Each row is a point. The window is the flat piece filled in between its corners: a triangle in 3 columns, a solid with four corners in 4, and so on. A path goes straight from each point to the next, and from the last back to the first. List the points from which the path goes on through the window.
(in the rows, 128 means zero)

Window (3 x 3):
[[184  90 132]
 [ 60 199  93]
 [137  79 111]]
Path:
(1): [133 141  74]
(2): [161 126  55]
(3): [123  91 127]
(4): [172  85 172]
(5): [180 100  93]
(6): [184 108  93]
(7): [165  83 170]
(8): [ 94 137 121]
Through the window after points: 2, 4, 6, 8

Window (6 x 6):
[[177  81  88 137  37  58]
 [165 152 180 159 116  84]
 [117 126 160  92  61  95]
 [ 96 169  31 137 162 130]
 [197 185 169 112 210 103]
 [123 110 168 145 162 128]]
Path:
(1): [115 112 167 124 167  80]
(2): [146 131 157 141 149 137]
(3): [175 159 169 164 104 113]
(4): [125 125 161 128 147  31]
(5): [134 122 139 120 162  44]
(6): [168 145 114 134 120 127]
(7): [155 157 136 167  96 183]
(8): [130 122 150 144 124  73]
(9): [144 107 126 122  79  59]
(10): [173 128 126 125  43 150]
(11): [186 175 127 141  96 140]
(12): [147 133 163 105 133  42]
(13): [131 123 197 115 133  22]
(14): [179 145 182 146  98 124]
(15): [185 181 156 112 156 168]
(16): [153 136 146  97 223  32]
Through the window after points: 1, 3, 5, 9

Window (9 x 9):
[[ 88 178 123  81 129 119  75 107 124]
 [137 134  91 189 108 119 154  74 115]
 [101 186 223 144 145 194 130 130 125]
 [168  53 230 160 136  92 226  56 123]
 [109 172 104  87 122  87 194 205 138]
 [ 97 124 165 160 200 135 182 173  47]
 [205 169 101  37 170 179 106 165 193]
 [176 123 138 209 146  61 125 115 127]
 [150 152  85  59  99 173  60 216 152]]
Path:
(1): [191 200 127 119  91  97 157 115  69]
(2): [160 192 106  94 101 101  96 136  92]
(3): [118 123 118 113 129 135 120 147 207]
(4): [124  94 157 121 164 134 153 147 163]
(5): [168 137 173 119 130 123 149 130 102]
(6): [197 165 131 133 131 137 168 124  77]
(7): [109  94 132 170 134 126 158 128 170]
(8): [108 118 145 142 178 131 144 111 160]
(9): [173 207 142 110 116 125 135 136  57]
(10): [180 150 156 103 116 110 158 129 107]
(11): [107  99 131 116 163 137 166 161 188]
(12): [ 92 134 176 152 186 204 131 169 223]
(13): [144 191 182 111  98 130 125 117  33]
(14): [153 125 175 156 130  89 177 107  77]
(15): [ 76 100 153 193 157 129 159 116 141]
(16): [ 88  53  85 162 168 101 158 146 172]
Through the window after points: 10, 12

Window (12 x 12):
[[ 86  65 144 133  89 195 114 104 108 186 200 124]
 [226 139  84 143 132 117 180  58 147  78 138 104]
 [ 39 197 196 108 119 132  87 176 119 116 239 167]
 [118 156 149  84 103  84 102 182 102 165 204 181]
 [ 88 110  98 199 152  74 114 127 177 203  87 129]
 [ 53 173 131  87 137  74  92 173 121 130  36 168]
 [129 225 136 101 113 122  87 146 155 136  88 198]
 [166  57  93 129 128 176  71 137 145 134 207  98]
 [ 74  91 178 113  42 164 103 193 154 143 229 133]
 [211 101 156 163 152 166 167 114 118  89 106 163]
 [165  82  40 147 138 184 167 145 146 149 174 114]
 [133 189  78 185 126  93  99 156 113 165  50  91]]
Path:
(1): [119 180 150  95 154 144 101 156 151 177 152  94]
(2): [ 93 136 119 155 104 118  99 154 113 115 158 160]
(3): [120 124 109 174  91 134 127 134 121 121 130 162]
(4): [154 115 147  95 166 128 128 116 164 171 160  96]
(5): [139 141 174  48 165 152 132 141 178 153 137  99]
(6): [ 88 146 115 182  48 128  73 171 106 123 192 198]
(7): [ 60 117 115 161  84 140  67 157  97  94 181 211]
(8): [104 159 168  94 115 122 115 167 136 158 192 133]
(9): [128 142 138 115 134 141 125 178 153 170 148  93]
(10): [119  80  77 169  70 154  83 105 109  86 200 185]
(11): [128 155  72 146  76  94  96 135 104  81 117 210]
(12): [154 167 136 129 164 122 122 165 153 157 113 106]
Through the window after points: 1, 3, 5, 7, 9

Window (14 x 14):
[[143 113 154 134 129  79 164 153 131 102 138 122 143 162]
 [ 75 117  53 154 134 249 180  77 185 140 163  84 135  86]
 [126 122 121 123 145 138 112 177 116 139 146 103  84 150]
 [124 168 183 154 143  72 134 127  63 154  76 150 123 148]
 [145 162 135 119 160  82  95 137 152 153 104 111 156 155]
 [171 115 168 137 105 160 145  64 132 210 115 164 127 101]
 [123 138 118  73 136 126 150 124 135 104  93 123  97 136]
 [157 186 121 143  88 170 160 105 140 178 148 219 152 100]
 [118 196 140 121 107 125 136 119 166  86 185  71  92 140]
 [123 182 172  80 131  69 168 174 116 168 136  96 138 159]
 [141 134  47 185  87 192 189  66 190 207 119 137  96 104]
 [ 72 134 135 112 166  99 147 134 173 118 170 129  84 115]
 [182 158  81 141 133 153 177  45 110 201 165 171 136 109]
 [ 68 106  43 122  82 158 136  97 163 129 175  84 118  74]]
Path:
(1): [113 141 128 116 116 141 138  97 131 171 151 159 134 198]
(2): [171 181 147 158 141 124 175 130 122 152 103 139 126  53]
(3): [151 180 110 153 119 114 167 128 152 144 119 113 100  44]
(4): [120 140 111 124 115 157 144 101 150 145 155 120 109 164]
(5): [130 131 127 126 105 166 144  78 139 174 147 166 118 165]
(6): [176 180  99 150 133 128 172 113 128 172 138 146 142  47]
(7): [154 140 112 161 141 132 136 130 134 141 129  99 108  55]
(8): [111 132 103 125 114 144 140 100 146 148 142 132 117 140]
Through the window after points: 3, 5

Window (14 x 14):
[[148  88 147 111 139 157 158 117 136 131 123 115  86 135]
 [186 141 172 137 126 138  83 122 174 135 108 172 122 144]
 [110 143 140  81 113  91 135 209 146 110 147 123 189  83]
 [112 107 107 163 127 140 123 123 159 138 136 105 114 152]
 [140 165 103 148 144 147 168 105 129 103 129 133 119 132]
 [173 147 180 165 141 133 142 129 103 129 130 132 156 151]
 [120 102 108 145 107 153 149 106 118 114 145 155 141 122]
 [ 77 135 133 163 186  82  68 161 110 249  97 153  56 111]
 [188  98  73 102  93 175 164 134 168 165  82 100 159 112]
 [148 128 118 116  75 129 154 115 136 152  80 109 104 135]
 [206  95 121 123 109 122 134 144 110 116 142  87 117  96]
 [114 133 149 105 151  46 129 109 124 146 176 104 165  73]
 [146  59 160 213 185  85 129 138 118 119 111 133  84  98]
 [114 127 116  96 147 102 115 105 111 103 128 116 164 134]]
Path:
(1): [154 106 116 123 134 101 159 144 125 138 143 132 117 138]
(2): [154 112 119 134 133 111 141 144 142 156 131 131 118 132]
(3): [126 120 157 136 108 156 143 120 127 118 112 109 128  79]
(4): [124 131 148 136 118 154 126 123 144 136 110 128 121 102]
(5): [177  96  90 122 138  75 140 138 105 150 139 142 141 145]
(6): [175 111 100 135 122 101 160 135 135 142 124 143 128 134]
(7): [141 117 132 124 124 138 125 134 130 122 131 102 136 101]
(8): [123 130 145 143 136 134 123 119 129 125 113 110 135 109]
(9): [152 116 116 123 128 110 166 144 142 160 124 157 103 154]
(10): [164 119 102 119 151  73 152 144 113 163 153 145 123 162]
(11): [133 126 157 122  95 164 125 114 142 125  78 105 132  69]
(12): [106 120 128 135 130 159 124 108 129 120 103  93 139  90]
Through the window after points: 6

Window (14 x 14):
[[140 203  90 138 187 173  94 164 113 179  99 134 117 175]
 [ 40 167  97  92 123 178  88  92  93  97 104  94 116 115]
 [105 132 158  87 162 143 170 175 166  69 184 131 142  92]
 [ 80 119 231 129 102  94 147 177 133 155 130 105 195  67]
 [154 109 115 120 127 140 154 134 155  78 158 114 187 110]
 [119 157 101  98  83 135 182 154 116 157 137  93 128 163]
 [ 79 121  53 137 166 174 151 148  90  93 134 102 100 107]
 [108 114 128  82 204 106 176 152 111 118 123 249 185  61]
 [105 128 149 107 165 131 141 141 181 170  60 110 113 142]
 [177 158 119 133 110 160 188 103 117 142 166 116 116 101]
 [146 150  93  85 145 134 142 143 130 202 158  87 137 115]
 [159 147  97 113 143 119 105 123 104 130 126  98  72 165]
 [179 121 103 114 110 183 102 145 127 184 129 154  90 150]
 [ 96 106 127 166 160 144  66  75 184 183 120 151  66 235]]
Path:
(1): [108 133 126  98 159 150 146 130 102 139 126 127 130 141]
(2): [126 127 139 107 161 166 112 123 116 177 112 126 120 168]
(3): [118 157  72 142 104 138 118 147 174 117 130 140  89 109]
(4): [ 97 148  99 127 144 131 129 126 155 127 128 143 138 109]
(5): [115  99 165  59 172 174 144 141  63 134 115 121 117 144]
(6): [116 129 131 101 149 162 134 125 113 130 135 115 127 141]
(7): [121 122 108 123 121 100 156 136 175 145 132 153 122 102]
(8): [126 162 101 128 129 118 133 164 165 165 136 143 112  85]
Through the window after points: 2, 4

Window (14 x 14):
[[212 155 143 172 119 150 134 158 163 103 135 129 111 126]
 [ 68  95 111 120 130 135 124  95  84  68 100 201 169 183]
 [195 133 156 149 173  86 129 126 199 121 111  99 156  94]
 [153 174 143 110 126  81 148 135 180 118 168 124 105 145]
 [156 142 167 146 163 131 123 167 189 157 186 152 182 107]
 [211 160  96 123 129 114 187 163 185 122 164  92 179 124]
 [154  92 118 123 185 124 133 190 188 108 154 126 119 121]
 [190 135 127 109 165 137   7 141  84 124 123  71 145 154]
 [ 62  98 130 132  79 114 163 157 116 127  99 151 146 124]
 [102  82 128 152 137  94 169 124  53 139 114 176 135 191]
 [ 56  89 156 133 143 167 159  95  71 100 119 117 142 184]
 [174 126 129  94 158 152 159 134 215 187 129 158 129  99]
 [ 78 117 176  89 149 135 153 156  50  92  68 173 157 190]
 [ 61 153 105 156 171 136 152 144 109 131  88 158 142 163]]
Path:
(1): [116 113 115 137 122 123 123 129 168 103 103 157 162 229]
(2): [104 121 133 108 150 131 150 119  69  93 129 169 147  98]
(3): [126 121 129 129 162 130 147 134  81 107 129 156 138 125]
(4): [110 106 145 134 123 107 133 140 133 142  87 145 152 213]
(5): [152 120 151 123 119 151 124 166 198 129 113 124 147 157]
(6): [144 151 124 124 155 124 151 127 129 116 138 132 136 100]
(7): [133 133 150 114 151 127 141 141 119 104 129 141 147 100]
(8): [125 131 135 125 139 128 137 149 160 125 109 126 149 167]
Through the window after points: 1, 3

Window (14 x 14):
[[130  88 153 180  83 141 159 114  79 162 187 133 206 113]
 [102 152 199  75 134 121 120 223 132 121  86  97  43 107]
 [ 85  79 100 146  77 133 129 123 153 145 189 215 189 172]
 [ 85 195 192 129 222 157  86 153 119 102 117  80  68 132]
 [203 156  90  66 109 169  99 161 120 188 122 134 144 179]
 [ 87  57  78 105  62 132 153  86 115 113 179 101 236 163]
 [132  28  75 160 117 165 130 148 125 137 217 113 157 136]
 [ 76 156 118 201 123 163  70 175 104 145  64  50  91 126]
 [104  78  65 143  79 159 247  78 152 157 201 160 174 141]
 [105 204 118 110 173  98 152 236 121  86 131 129 126 100]
 [190 194  84 102  53  96  32 121 130 157 163  82  77 141]
 [173 106  80  96  95 123 163 123  70  87 144 199 117 168]
 [245 139 112 113 102 130  86 127 187 108  89 134 127 135]
 [108 197 189 165 111 242  80 210 131  74 121  61  82 127]]
Path:
(1): [152 147 162 142 122 101 147 205 135 108 135  90  92 207]
(2): [100 151 140 101 117 185 100 165 115 125 121 122 117  73]
(3): [107 120 107 126 107 158  95 142  98 116 116 119 123  77]
(4): [135 151 117 162 110 134 133 155 127 135 135  94 119 221]
(5): [169 113 129 163 100  90 152 167 121 123 133 102 138 226]
(6): [111 144  95 111  98 164 119 147 114 131 154 147 138  78]
(7): [135 153 106 109 125 141 119 167 110 124 133 129 133 102]
(8): [130 154 142 161 120 129 139 186 156 131 142  96 127 218]
(9): [128 116 142 164 106 102 142 157 122 134 152  94 135 188]
(10): [113 146 111  99 128 184 129 164 103 125 147 158 151  34]
(11): [105 151 121  97 101 182  95 152 155 121 118 116 137  33]
(12): [120 152 178 172 132 132 129 193 114 130 150  65  85 232]
Through the window after points: 1, 3, 7, 9

Window (14 x 14):
[[ 83 184 147 166 108  97  88 126 177 122 111 171 150 195]
 [106 147 179 154 107 145 134 101 219 110 135 159 211 116]
 [128  90 200 120  85  96 115 131  51 106  84 126 124 109]
 [159  94 166 190 103  98 153  60  51 109  95 116 157 134]
 [ 89 184 136 100 153 103 170 114 201  99 127 147 165 163]
 [ 98  95 125 114 152 215  67 126  90 138 147  98  89 186]
 [ 91  80 110  88 212 182  71 133  96 208 171 177 105 110]
 [101 118 193 107 100 114  92  45  68 150 125 130  94 122]
 [101 107 173 122 173 199  91  97  67 143  86 174  68 128]
 [163 136 135 175  54 154 143 104  97 112 128 137  98 106]
 [165  91 137 114 125 136  70  76  63  74 133 157 117 138]
 [ 61 102 110  92 150 210  64  99   7 147 134 161 113 116]
 [124 213 185 108 127 147 129 130 178 159 139 178 191 188]
 [167  99 100 129  76 153 114  84 124 131  56 116 138 139]]
Path:
(1): [ 99 102 171 127  99 172 135  90 119 156 118 189 133 156]
(2): [122 150 131 140 148 132  97 124 117 132 130 115 133 119]
(3): [129 126 143 138 139 162  89 101  85 120 124 129 114 109]
(4): [119  91 155 111 123 147 125  87  95 148 122 154 126 152]
(5): [115 114 158 127  93 139 128 100 110 141 112 151 132 157]
(6): [108 149 139 141 138 138  92 108 126 130 103 124 135 120]
(7): [ 98 181 153 165 146 151  82 100  80 132  97  79 108 101]
(8): [123  65 163 100 130 173 115 101 108 129 125 202 119 159]
(9): [117 111 164 145 103 129 153  90 109 119 120 151 151 159]
(10): [153 128 163 161 130 121  76  74  79 123  99 103 141  89]
(11): [141 165 182 143 157 127  97  79  59  99 109  43 171 115]
(12): [ 94  80 129 133  95 156 120  96  99 149 124 216 114 145]
Through the window after points: 7, 9, 11

Window (14 x 14):
[[131 152 174 141 140 133 131  91 158  82 149 114 147 177]
 [ 89 128  75  90 135 135 170 151  99  86 165 130 201 140]
 [100  71 177 128 150  86 146 108  81 205 140 132 179  99]
 [ 78  99  90 201 109  70 120 134 158 141  87 187 121 143]
 [141 179  96 142 135 156 103 108 174 133 153 122 199 130]
 [213 138 128 157  97 145 191 214  59 181 150 112 123 140]
 [125 180  83  76 156 108 115 135 147 103  66 150 147 118]
 [187  78  95  60 162  90  78 145 113 114 123 222  95 172]
 [157 108  78  85  92 177 102 169 117 121 149   7  70  77]
 [ 87 129 101 159 177 170 148 184 116 105 130 136 166 110]
 [ 72  40 126 211 115 131 178 120 186 176  86 146 167 184]
 [173 158 114 139 179  91 118 146 189  88 149 112 170 133]
 [ 74 131  42 152 213  73 134 177 185 172 154 172  67 142]
 [121 163 151  88 119 108  76 149 191 128 125 135 179 124]]
Path:
(1): [158 152 121  81 128 128 160 142 165 111 154 188 151  71]
(2): [130 128 118 118 118 136 186 116 202 137 125 166 135  69]
(3): [129 166 123 110 149 106  26 167 126 118 141  85 191 184]
(4): [135 137 125 140 164 117 125 122 133 116 129 113 168 178]
(5): [115 140 173 119  93 144 136 111 178  99 167 149 108 102]
(6): [107 134 139 102  75 142 198 152 200 120 146 189 144  97]
(7): [139 135  96 127 204 111  86 145 109 128 136  87 168 158]
(8): [129 141  97 114 147 131 107 168 121 119  86  68 150 154]
(9): [129 129  86  98 126 114 139 121 182 127 192 188  89  56]
(10): [141 103 115 113 133 129 127 116 156 108 109 207 110 121]
(11): [135 111  97 115 155  93 106 155 123 133 128 151 136 162]
(12): [121 104  89 131 157 114  88 133 111 134 126 125 156 191]
Through the window after points: 2, 4, 8, 10, 12

Window (14 x 14):
[[173 115 142 145 129  90 155 123 149 108 163   7  88  91]
 [147  86 130 150 107 175 125 125 149 120 165  64 170 114]
 [170  93  69 192 158 127 152 106  16 108 144  72  80  73]
 [115 103 168  87 210 125 142 157  55  36 127 139  95 161]
 [ 95  76 136  72 106 183  57  63 166 172 128  92  85 156]
 [103 122 140  90  99 153  97  62  77  70 199  62 110 101]
 [135 191 106 187 181  72  68 149 105 142  78 156 197  22]
 [120 198  86 178 144 129  87 213 181 144 158 165 169 106]
 [ 14 119 127  55 101  85 155 137 135 160 164 151 205 143]
 [ 68  64 134 185 168  91 147  12  68  70 196 173 127  89]
 [100 176 211 168 120 180 138 113 165 132 190  74 117  71]
 [176 128 122 171  69  91 162 209 133 100  85  82  94  93]
 [ 83 165 138 158 183 171 143  87 125  45 133  97 107 102]
 [138 161 172  66 107 116 177  60 173 131 122 149 124  72]]
Path:
(1): [106 122 117 128 134 141 121 139 126 108 147 126 142  60]
(2): [119 174 170 175 132 100 137 102  79 131 123 120 133 186]
(3): [150 177 168 149 152  91 152  78  87 101 140  84 156 155]
(4): [111  82 117 132 139 137 120 127 120  98 136  93  88  32]
(5): [ 77  87 129 112 188 173 146 143 136  95 165 139  91  23]
(6): [117 169 128 163 140 133 119  90 115  88 128  89 132 135]
(7): [125 169 136 154 130 114 145  87  87 116 168  91 122 148]
(8): [118  97 122 149 140 145 103 150 140 110 142  90 135  66]
(9): [107  78 129 120 133 138 153 144 129  90 141 117 111  45]
(10): [123 167 158 138 117 104 125  80 103 134 139  83 153 149]
(11): [125 184 131 156 111 132 110 112 126 144 151 118 171 123]
(12): [100  92 117 121 126 124 136 127 170 109 172  90  99  26]
Through the window after points: 5

Window (14 x 14):
[[113 123 132 137  97 147  81 125 119 152 134  86 163 175]
 [116 181 139 150 156  67 130  92  99 119 150  86 130 142]
 [170 111 128 148  86 124 142 136 112 115 161  78 139 135]
 [ 68 140 109 128  55 132 124 138 179 112 193 163 121 131]
 [120 219 206 169 161 110 216  75  90 116 192 183 249  96]
 [141 120 165 135 121  92 145  97  97 131 132 135  97 137]
 [102  88 110 151 127 135 165 211 110 126 153 133 146 131]
 [132 147 172 142 163 123 164 109 157 137 119  90 127 128]
 [124 133 128  96 111 132 141 105 111 158 149  89 102 102]
 [163 180 124 107  85 137 140 130 104 118  82 103 107 144]
 [123 129 166  51 156 111  99 181 173 108 105 104 141 120]
 [194 144 109  69 129 202 137 109  97  75  97 102 118 167]
 [171 138 123 142 129 136 110 138 125 166 164 112 101 135]
 [ 95 169 158  78  85  73 145 147 131 135 158  88  63 203]]
Path:
(1): [168 176  79  83  96 125 138 113 140 154 118 168 159 168]
(2): [145 167 128 103 106  88 163 111 161 162 152 130 167 159]
(3): [111 144 164 133 134 140 138 126  96  96 131 107 125 118]
(4): [140 157 149 136 108 143 131 120 107 125 144 106 116 140]
(5): [150 130  78 102 131  74 184 137 121 138 128 110 128 168]
(6): [144 159  90 103 113 105 154 117 130 155 147 153 123 149]
(7): [128 121 160 120 100 185 121 136 124  66 137  81 123 140]
(8): [140 132 169 140 120 135 135 137 117 116 141  99 128 131]
(9): [137 129 125 125 107  95 138  96 105 143 141 127 123 150]
(10): [127 154 141 125 123  99 161 101 151 150 143 126 166 126]
(11): [154 154 171 120 107 156 106 137  73  77 159 102  88 146]
(12): [170 123 199 119 129 160  80 174 111 122 150  80 104 110]
(13): [107 132  87 101 103 107 150 114 146 135 126 111 121 156]
(14): [151 122 134  93 121 102 129 134 157 145 152  98 124 139]
(15): [ 79 164 142 139  97 172 114 174  68  65  69  98  97 137]
(16): [114 142 156 126 133 125 138 130 120 114 144 102 113 135]
Through the window after points: 6, 8
